Every row gives one point. Each copy is the shape, with its points in the same order, turned, moved and blurred by noise. Some copies are also mirrored. Which?

Shape (6 x 2):
[[ 34  16]
 [-49 -43]
 [ 18   4]
 [-19 -17]
 [-31   2]
 [ 30  44]]
Copy 1 (6 x 2):
[[ -6 -36]
 [ 43  54]
 [  8 -16]
 [ 18  26]
 [  5  37]
 [-34 -42]]
Copy 1 is: mirrored
Copy 2 (6 x 2):
[[ 37  18]
 [-31 -41]
 [ 27  12]
 [ -8 -18]
 [-20  13]
 [ 32  54]]
Copy 2 is: only turned

Shape (9 x 3):
[[-25 -39  12]
 [-25  76  14]
 [-25 -27  15]
 [ 13 -16 -42]
 [-29 -31 -21]
 [  1  64   3]
 [-19 -32  10]
 [ 33 -35   6]
 [ -4 -27  12]]
Copy 1 (9 x 3):
[[-37 -24  -1]
 [ -6  86  22]
 [-39 -15  -1]
 [ 22 -14 -31]
 [-23 -10 -27]
 [ 15  66  32]
 [-28 -23  -3]
 [ 12 -37  24]
 [-22  -9  18]]
Copy 1 is: only turned
Copy 2 (9 x 3):
[[-20 -41  17]
 [-14  72   2]
 [-22 -32  17]
 [  2 -25 -52]
 [-34 -40 -16]
 [  1  57 -21]
 [-15 -34  11]
 [ 33 -39 -10]
 [ -1 -33   7]]
Copy 2 is: only turned

Shape (8 x 3):
[[  9   4  13]
 [ 36  33   5]
 [-10 -37 -29]
 [-16 -49 -22]
 [-28  26 -24]
 [  6  14  26]
 [ 37  48  16]
 [-17 -53 -36]]
Copy 1 (8 x 3):
[[ 22  10  20]
 [ 64  11   3]
 [-24 -22 -11]
 [-32 -26 -10]
 [ -7  30 -20]
 [ 30  16  33]
 [ 76  24  10]
 [-33 -43 -15]]
Copy 1 is: only turned
Copy 2 (8 x 3):
[[-14  -5   3]
 [ 15 -33   5]
 [-34  14 -53]
 [-37  31 -48]
 [-51 -39 -22]
 [-17  -7  19]
 [ 15 -43  26]
 [-38  29 -67]]
Copy 2 is: mirrored
Copy 3 (8 x 3):
[[  2  27   7]
 [ 35  44 -10]
 [-16 -31  -3]
 [-26 -37   9]
 [-25  21 -41]
 [ -2  44   9]
 [ 36  63 -12]
 [-26 -47  -2]]
Copy 3 is: only turned

Shape (8 x 4):
[[-16  19  34  22]
 [ 22 -27   6  28]
 [-10  28  13  18]
 [-32  26  34 -42]
 [ 48  11  28  29]
 [-28   6  30  26]
 [-12   9  -8 -17]
 [-37  20 -31 -64]]
Copy 1 (8 x 4):
[[-21  33  16  33]
 [ 28 -10  13  24]
 [-19  29  -8  28]
 [-62  34  14 -18]
 [ 40  35  11  19]
 [-30  22  17  43]
 [-30   4 -16   0]
 [-68  -7 -37 -34]]
Copy 1 is: only turned
Copy 2 (8 x 4):
[[-42  29   6  46]
 [  7   4  36  30]
 [-29  43   1  34]
 [-48  15 -55  22]
 [ 17  25  15  68]
 [-51  21  14  36]
 [-16  26 -20   1]
 [-24  30 -59 -40]]
Copy 2 is: mirrored

Shape (12 x 6):
[[ 63 -11  58  11 -16   5]
 [ -6 -47  -6 -14  21 -28]
 [-57  14   9   5  13  -4]
 [ 27  17   0  28 -18  16]
 [-51  41 -54 -20 -28  34]
 [ 26   0 -64  -2  -2 -26]
 [ 10  23 -10  50  -5 -32]
 [-46 -22  -2  20  17   7]
 [ 19 -38  20 -33  -4 -19]
 [ 16  18   2  46 -59  33]
 [ 38  37 -12  20  59  51]
 [ 45   0 -19 -12  22  -4]]
Copy 1 (12 x 6):
[[ 42  -5  62  20  32  -1]
 [-29 -36 -10 -18  34  -6]
 [-50  38  -9 -16   1  30]
 [ 35  12   0  22  -3  24]
 [ -9  28 -42 -44 -56  62]
 [ 26 -20 -57 -21 -11 -13]
 [ 11  28 -29  38   1  -6]
 [-44   0 -18   3  24  40]
 [ -1 -28  35 -23  16  -8]
 [ 39   9  11  48 -38  49]
 [ 57  40 -26 -25  55  55]
 [ 39 -12 -17 -27  25 -10]]
Copy 1 is: only turned
Copy 2 (12 x 6):
[[ 66 -26  49 -10  11  -3]
 [-12 -57 -19 -32  -5  14]
 [-42  17   7 -32 -23  29]
 [ 27  13  12  23   5   7]
 [-82  33   1  37   9   0]
 [ -5 -19 -52  26   3 -25]
 [ 27  18 -22   6 -37   5]
 [-33  -9  -5 -20 -13  53]
 [  0 -61  21 -25   4 -12]
 [ 22  20  36  58 -12  23]
 [ 26  44 -19 -15  70  21]
 [ 17 -17 -22  -7  33 -19]]
Copy 2 is: mirrored

Shape (12 x 8):
[[ 54  -1  26 -13  33  20   7  34]
 [ 50  23  19  52 -18  -2 -37  37]
 [-16  -5 -18 -21 -22  55  10  16]
 [-42 -13 -15   2  35  56   7  14]
 [-30 -16  26  11   6 -24  -7 -32]
 [ 32  42   6 -25   8 -15 -43  47]
 [-32 -31 -27  44  54 -30 -55  -1]
 [-42 -35  18  42  -8  49  19  16]
 [ 13  42 -41  -2  19 -20  20  13]
 [-11  18  26  13  12  25 -46  10]
 [-40 -26  17 -22 -35 -12  26  -4]
 [ 26  15 -20  42 -21 -25 -60 -17]]
Copy 1 (12 x 8):
[[ 52  16 -14  13  74  15  -3   5]
 [ 19  71 -21   6  37  27  65  -3]
 [ 18   0 -44   5 -16  53 -23  30]
 [-34 -16 -42  14  15  53 -35  26]
 [-17 -19  35   6  -4  13  23 -11]
 [ 27  73   8 -30  43  10 -14   1]
 [-83  -2   2 -32  32   2  21  22]
 [-16 -13 -27  46   1  62  22  37]
 [ -4  36 -33   8  14 -29 -33 -23]
 [ -7  26   2 -17  21  59  16  -8]
 [ 20 -23  22  21 -38  18  -8  35]
 [-11  47 -19 -47  -5   0  56 -20]]
Copy 1 is: mirrored
Copy 2 (12 x 8):
[[ 26 -24   4  37  -7 -21 -29  42]
 [ 23  10  23  27 -67 -52 -48  -3]
 [-15  21  -2  -2 -32  41  22  29]
 [ 16  37 -32 -18  16  14  27  35]
 [ -4  10  34 -20  23 -25   9 -38]
 [-34 -15  -4   2 -34 -58 -42  31]
 [ 34  21 -43 -59  16 -60  -2 -35]
 [ 61  42  21 -10 -19  20  38  14]
 [-32  -2 -33  42 -24 -39  21  -6]
 [  5  45   9 -22 -10 -28 -34  19]
 [ -9 -11  41 -24  -3  20  48 -11]
 [ -5  21 -10  -8 -52 -43 -38 -63]]
Copy 2 is: mirrored

Shape (13 x 9):
[[ 20 -39  51 -15 -18  14  -7  19   0]
 [-32 -55   2   3 -39 -23 -27 -20  -1]
 [  7  30 -24 -16  31  50  -6   0  28]
 [ 29   7 -31  12  49  -7  71 -15 -26]
 [ 41  29  42 -47 -12  14 -41   9  20]
 [ 63  -6  14 -20 -41   3 -27  29  38]
 [ -5 -28  13  10  21 -60  38  13  31]
 [-20  38  -2  18  -6  -2  47 -15  -4]
 [-32 -14  13  20  16 -36  25   7  -2]
 [ -1  44 -26  26  72 -20  33 -32 -15]
 [-18 -24  18  69  -2 -40   3   3 -12]
 [  6   8  -6   2  11 -47  32   8 -31]
 [ 24  -4   6 -40 -31  30 -43  61   3]]
Copy 1 (13 x 9):
[[ -6 -45  -3  -5  25  26 -28  -8 -42]
 [-63 -24 -22 -32 -20  50   9 -18  -4]
 [ 20  27  18 -16  53 -19 -39  -7  30]
 [ 44   2 -20 -10  45 -61  40 -49   2]
 [ 34   1   4 -11  10  35 -87 -12 -25]
 [ 28 -38 -30 -19   8  21 -73  23  -1]
 [ 37 -31  -9  -9  -3  16  62  10   6]
 [  2  19  34   1  -8 -56  10 -26  -7]
 [-12  -1   0  -5  11   1  56  -5  -8]
 [ 38  58  -6  22  23 -29  35 -50  23]
 [-33  -9 -22  44  -6   8  48   5 -15]
 [ 18  19 -29 -21   5 -24  35 -18 -25]
 [-11  -6 -27 -38  39   7 -71  48 -24]]
Copy 1 is: mirrored
Copy 2 (13 x 9):
[[ 33 -16 -18   7 -16   1 -24  68  -4]
 [-11 -56  13   2 -13 -26  19   8  18]
 [-12  21 -56 -18  -6  50 -52 -12   9]
 [ 36  21 -57 -20  69  32  16 -26 -40]
 [ 10  16 -19 -14 -45  -8 -77  47 -33]
 [ 28  -4 -69 -21 -55 -29 -33  33 -12]
 [ 35 -19 -40   4  70 -45 -14   3  13]
 [  4  57 -22  13  27  -7  10 -14   6]
 [  5 -12 -18  23  51 -21   0   9  -2]
 [  9  32 -24   6  75  17 -28 -64 -37]
 [ 13 -28 -12  72  31 -40  11  -8  -1]
 [  6   8 -32  -2  44 -30  12   0 -39]
 [-32  -4 -65  -3 -45  -7 -38  61 -17]]
Copy 2 is: only turned
Copy 3 (13 x 9):
[[  7 -40  12  -5 -56 -11  -4  -3 -13]
 [-74 -13   6   7 -31 -30   9 -24  -4]
 [ 17  -1 -13 -25  14  38 -33 -40  21]
 [ 20  -4  28  12  63  50  45  15  15]
 [ 46 -14  16 -17 -34 -39 -63  -2  14]
 [ -1 -36  14  16 -35 -15 -69  26  14]
 [-17 -21  12  35 -12   9  43  13  69]
 [ -3  47  31   9   3  31  17  -8  10]
 [-15  14   0  21 -14   5  48  -3  29]
 [ 23  35  -4  14  69  23  34 -30  36]
 [-36  16 -18  62 -13 -11  43  -8   3]
 [ -3  19   7  13  27  -7  39  34  24]
 [  3 -20 -28 -37 -45  -7 -53  27 -14]]
Copy 3 is: mirrored
Copy 4 (13 x 9):
[[ 40 -32  25 -29 -41  10 -14  21  28]
 [  0 -44  -6  33 -40  -4 -59   6 -23]
 [  6   5 -42 -10  23  59  21   1  22]
 [-16 -40  10   3  56 -11  58 -25  18]
 [ 58  11 -17 -52   7  22 -38  28  35]
 [ 52 -20 -24  -5 -15   0 -28  58  59]
 [-40 -57  36  11  16 -11 -38  -8  54]
 [-31  18  -2   2   9 -22  12 -25  16]
 [-36 -26  37   6   7   0 -23  -9  15]
 [-24   0  11  12  80  12  23 -44   8]
 [-14 -15  59  57  -6  -5 -32  -5  12]
 [-20 -25  31  -4  40 -29  -7  10   3]
 [ 33 -10 -13 -28 -26  34 -12  83  15]]
Copy 4 is: only turned

Shape (15 x 11):
[[ 27  -5 -12   8 -41  -1   3  33   3   8 -39]
 [  0  -9  12 -26  14 -10 -10  23  18 -26  33]
 [ 53  -3 -30 -33  -5  16  27   9 -15  11 -14]
 [-25  44  61  19  12  -2  27 -48  43  -5  21]
 [ 22  14 -42  16   4 -26  27  10  -5 -15  32]
 [-14 -12  -1 -49 -27 -40   4  -9 -19   1  44]
 [ 12  39  54  36  -3   6 -29 -85  12  -9  27]
 [ 23  -1 -11 -19  29 -31  20  12 -32  20 -40]
 [ 46  45  56  -3   9   2   1 -40  46  14  26]
 [  0  25 -22 -18  10  19 -12  39 -35  21   9]
 [ 38  41  90  38  11 -25 -15 -33  11 -20  25]
 [ 41 -10 -39 -20  -1 -12  13  43 -30  37   4]
 [ 17   4  63  24  30  19  -8 -68  24 -40  20]
 [ 16   6  49  43  30 -11 -31 -60  55  24  19]
 [ 20  -5  79  48   8  19  21 -39  10  17  36]]
Copy 1 (15 x 11):
[[ 31  27  -7  -7 -23  14 -34  40  20  -7 -45]
 [ -6 -12  -4 -31  15 -12   1  21  35 -29  23]
 [ 53  13 -45 -33  19  11  -5  32 -12  -2 -31]
 [-43  60 -18  -3 -10 -40  46 -38  32  -2  12]
 [ 25 -17 -35   6   7 -56  -6  27   4  -7 -12]
 [-15 -15 -24 -46 -18 -14 -23   9 -30 -27  28]
 [  4  64   4  24  -9 -24  21 -65  10  16  51]
 [ 12 -11  -4 -25  29   4  -7  10 -22   9 -62]
 [  8  67 -21 -37  15 -30  18 -34  40  31  26]
 [ -5   8 -23   6  44  12 -24  56 -12   4  -3]
 [  5  67  49 -13   7 -54  19 -39  29  20  29]
 [ 32 -18 -26 -30  19  -1 -27  61 -17  22 -30]
 [ 15  45  15   5   4 -14  63 -54  32  -9  38]
 [ -4  27   4   7 -16 -13  28 -59  57  54  28]
 [  3  56  18  -8 -29 -25  69  -5  17  41  30]]
Copy 1 is: only turned
Copy 2 (15 x 11):
[[ 11  16  16  -4 -17   7  -6  38 -31  -6 -31]
 [-19 -31  31 -15  19  -2   8  -9   5 -17  25]
 [ 18  21 -25 -28 -29  35  16  10 -10  -2   3]
 [-21  15  46  33  29 -59  47 -24  54  37  -2]
 [-19 -22 -34   5 -36 -10  -6 -13  -2 -12   2]
 [-26 -27  19 -70 -22 -18  29 -27  -9  11  13]
 [ 13  39  43  19   8 -54   3 -64  30  68  12]
 [ 23   2 -38 -25  18  -3  31   0 -28 -19 -33]
 [ 28  15  14   6  23 -38  21   5  50  57  30]
 [-37  29  -8 -16  21  15   6   2 -47   7  26]
 [ 37  15  41  44  21 -84  13 -24  11  28  32]
 [ -5  -7 -37 -26 -18  28  13  23 -45  -7   5]
 [ 31  10  60  39  25 -23  18 -63  46  24   9]
 [ 23 -19  31  29  41 -43  -6 -33  32  85  -7]
 [ 26   0  36  56  13 -34  57 -22   5  60  17]]
Copy 2 is: only turned
Copy 3 (15 x 11):
[[ 44  12  -4  28 -37 -25  -1   6  -3  28  -2]
 [-12  16   6 -13  18 -14  18  17  37 -15   6]
 [ 48  14 -27 -18   3   0  28  -2 -24  27 -20]
 [-48  36  34   0  51 -49 -12 -51  13  37  46]
 [ 17  -1 -22  23  44 -47  30   5 -14 -10  -4]
 [-26  27 -30  -8 -12 -24  67 -18  15 -26  19]
 [-33  27  55  12  36  -8 -19 -76 -27 -10  56]
 [ 10  21  -9 -20 -16 -45  17  -4 -29  15 -56]
 [  5  70  39  -2  53  -6  -5 -54   3  19  25]
 [ -7  32 -28  -6  -3  -8   1  45 -36   2  -2]
 [-11  52  99   7  39 -38  -1 -39  -7  -7  36]
 [ 31  29 -33  14  -6  -9  43  29 -27   7 -42]
 [-29  -3  71 -19  50  -3 -14 -58   5   6  33]
 [-39  36  55  38  48   1 -30 -66  10   5  -6]
 [-38  24  76  24  43  -3  26 -34 -12  48  22]]
Copy 3 is: mirrored

Shape (16 x 12):
[[ -3  43  -7  22  -1 -19  41  -6 -48  -6 -27  58]
 [-30  18   2   4   0  17 -11  27  17 -38  44 -55]
 [-44   4  -5  13  -5  21   8   7  15  17  80 -22]
 [-14   8 -10 -24 -11  16  12 -43  42 -21  56  12]
 [ 42   1   8  -7 -32  48  20  26   1  38  13  51]
 [ 45 -71  14  -8   4 -10  25  12 -66  31 -14  51]
 [-26  18   5  25  27  12 -42 -45  15  20   7 -44]
 [-37  21  12 -11  36   5 -30 -24  14  19  41 -26]
 [-65 -15   0  30 -33  21 -45  10  50  -8  54 -15]
 [-40  25   9  25  22  25 -36 -63 -35 -32  14 -35]
 [ -8 -23  -1   4 -42  18  57  18  10  19 -20  -3]
 [ 25 -13  -8  19  25 -38  11  16 -29   3 -60  29]
 [ 17 -10 -15  21  10  35  24  17  10 -13   4  29]
 [ 31  10  44  14 -49  -2  18   8  27   4  25  16]
 [ 64  40 -55  26 -10 -30  19 -45 -57   6 -17  30]
 [ -8  10  -7 -37 -33  18 -25   3   1  10  14   6]]
Copy 1 (16 x 12):
[[ 25   9 -53  14  16 -17  44 -19 -24  -9 -32  72]
 [-30  45 -10   8 -23  21  -5  37 -25 -57  23 -21]
 [-44  49 -29  24 -18  15  38  42 -17   3  53 -15]
 [-35  26  -9 -25 -21  16  39   1  27  -9  60  20]
 [ 42 -13 -23   5  16  53  36  36  19  47  -2  26]
 [ 49 -82 -19  22  48 -20  41   4 -44  32   5  15]
 [-42  54 -33  32   5  -5 -33 -38   9   0  40 -27]
 [-45  58 -11   3  14  -7 -20  -4  -5   6  47 -11]
 [-67  21 -26  34 -52   4 -10  61  19  -2  37  -8]
 [-37  36 -34  29 -25  18 -30 -65 -26 -33  47  12]
 [  0 -18 -36   3 -15  12  58  20   5  10 -42 -25]
 [ 27 -29 -45  19  56 -45  -7  -7  -4 -23 -37  27]
 [  0 -20 -43   3  22  33  27  31  11 -19  10  17]
 [ 19   1  28  38  -4  20  41  15  38   2  -4  20]
 [ 84   8 -60  19  21 -20  45 -54  11 -26  10  44]
 [ 16  17 -17 -14 -36   4   2  13   3  27  18   7]]
Copy 1 is: only turned
Copy 2 (16 x 12):
[[ -3  78   7   5 -31   0  25  -4  -5  14 -43  45]
 [-30  -6  -5  16  25  30  -6  50 -10 -49  28 -23]
 [-11  11 -15  26   3  37  12  38 -13  -1  77 -15]
 [  0  16 -16 -15 -17  28  17 -16  28 -40  61 -15]
 [ 32   2   0 -17 -53  44  -7  32  43  46   5  32]
 [  8 -26  50 -19 -25 -10  22 -22   1  84 -21  51]
 [-21  26 -14  12  37  56 -45 -27 -29  -3  23 -32]
 [-27  33  -7  -9  33  27 -35  -1 -18  -4  58 -23]
 [-40 -19 -29  59 -15  46 -33  16  -4 -35  75  -2]
 [-31  37  15  -3  17  64 -13 -27 -68 -41  11 -18]
 [-32  -8 -14  19 -27  35  35  16  43  38 -18  -2]
 [-10  17   8   7  16 -17  -6 -25   9  37 -63  45]
 [ 12   0  -6   2   3  43  15   9  27   1  -4  45]
 [ 15  12  32  28 -44  23 -14  20  54   4   8 -16]
 [ 65  49 -14  -9 -26  -6  25 -38 -32  16 -63   4]
 [-19  -3 -21 -28 -43  17 -26  13   1  -1  20  -7]]
Copy 2 is: only turned
Copy 3 (16 x 12):
[[  6  54   6   2  29   2  33   7 -51 -18  -7  55]
 [  8  48  -7  18 -21  18 -21  -7  15 -35   6 -75]
 [-10  59  21  56  -8   2 -28 -33  18   2   1 -52]
 [ -5  54  -6  28  -5 -25 -15 -54  59 -38  -6  -4]
 [ 43  31  78  23   9  -4 -16  14  26   5 -38  35]
 [  8 -39  67  -2  56 -49 -14   9 -38  -7  -7  35]
 [  6  23 -11 -18 -23  36 -36 -67   6  14  29 -23]
 [-14  49  -6  -9   5  17 -48 -63  18   5  14 -33]
 [-35  23  10  65 -59  34 -36 -18  43 -13  12 -43]
 [ 13  31 -18   3  -8  46 -33 -84 -28 -42  26 -16]
 [  1   0  35  21 -14 -11  38   7  -3   2 -50  -9]
 [  9 -15  -2 -40  22  -4  13  34 -35   8  17  41]
 [ 32  16  16  30  21   7   2  19  23 -14  -6   6]
 [ 17  45  76  -1 -31 -13  16   3  32 -20  13   5]
 [ 72  34 -16  -5  -5 -45  -2 -15 -54  -8  15  74]
 [ -6  35  26   4 -27  -6 -52  -6  12 -21 -39   3]]
Copy 3 is: mirrored

Shape (15 x 12):
[[ 17 -37 -22  30 -31  24  -3 -29 -21  -7  22  36]
 [ 17  21  28  19  24  19  -8  32 -54  15 -11 -22]
 [ -2 -18  42  27   4 -24  -6  41 -17   1  -7 -18]
 [ -6 -12   0  14  70 -14  22   8 -11  27 -22  -2]
 [-46  21 -37 -30 -37 -29  23 -66  37  39   1  21]
 [-37  -1 -33  -5  50  -6   9  -1   3   2 -34 -27]
 [  6 -34 -54   8 -14   1 -50 -28  -2 -31  52  37]
 [-35  31 -35 -27 -13  -7  18 -41  56  27  48  49]
 [-46  17 -31  -6  26   3  32  13  24 -10 -41  25]
 [-33 -15 -27  32 -13  17 -65 -59   2  -9  29  60]
 [ -7 -27  42 -22  37   5   1  32 -31  24 -33   5]
 [ -5 -55   9  71   4  33 -31  15 -38  -1  38   7]
 [-42   2 -22 -33  37  24  16   6  44  30 -38 -26]
 [ 13 -15  41  20  18  15  15 -21  -9 -37  13 -12]
 [-54 -11   0 -15  43   8  24  19 -37  -1  -7 -17]]
Copy 1 (15 x 12):
[[ 18 -38 -43   5 -36  42  -5  -3  48 -26 -24  34]
 [ 12  43 -16  -6  23  43  19  15  -2  13 -12 -17]
 [-26  36   7  15  -5  31   0  31  18   8  14  -6]
 [-16   4   4  -6  73  19  -6  -8  11  -8  -4  20]
 [ 15 -76  13   6 -20 -57 -19 -68  30 -19  14  -4]
 [-19  11  28 -11  53  -3   2 -40  42 -27 -19  -2]
 [-24 -33 -39 -36 -60  30 -42 -27  37 -49 -55  26]
 [  7 -84 -13 -45 -14 -30 -53 -58  29  -6  17 -12]
 [ -2 -18  40 -46  34   1  12 -43  57   5  10  22]
 [ -5 -40 -35 -25 -57  55 -24 -73  21 -64  -4  25]
 [ 10  39  31  13  29  36 -22  -1  -4  20  -9  26]
 [-28  -3 -47  20 -17 104 -18  10  41 -24 -17   9]
 [ 14  12  31 -18  55 -15 -36 -52  62  -2   3 -11]
 [ 22  -7   5 -12  10  41 -11  46  19 -47  -4  -5]
 [-11  -2  51   1  47  36  -1 -17  21  10 -34 -11]]
Copy 1 is: only turned
Copy 2 (15 x 12):
[[ -9  71 -13 -12  -3  33 -22  -6  36 -24  -3  -2]
 [-35  41 -38  18   7  -9  44  21 -39  33 -13 -10]
 [-53  -2 -35  27  29  -1  22  27  -1   6 -29  10]
 [-40  22  18  19  34 -35  45   2  19  37  18  11]
 [ 45 -33   0 -49 -11 -25 -17 -31  65   4  34 -19]
 [ -2   1  31   5  26 -34  66  11  16  -1  22 -11]
 [-17  53  19 -46  30  34 -21 -34  15 -63  -7 -17]
 [ 32  -7  24 -60  24 -25 -55 -21  43  13  22 -41]
 [ 13   7  33  11  11 -70  17  25  30 -10   5 -20]
 [-10  55  15 -90   4  11  -6 -20  45 -38 -39  -9]
 [-41  19 -17   7  20 -36  26  39 -17  18  15  48]
 [-55  81 -29 -17  43  41  20  31  25 -12 -32  -4]
 [ 45 -10  27  -6  45 -43  45  33  10  17  28   7]
 [-39  21  23  11  -9  39   4  33   1  18 -11   0]
 [-40  11   3  -6  19 -32  48  50   4   0  40 -18]]
Copy 2 is: only turned
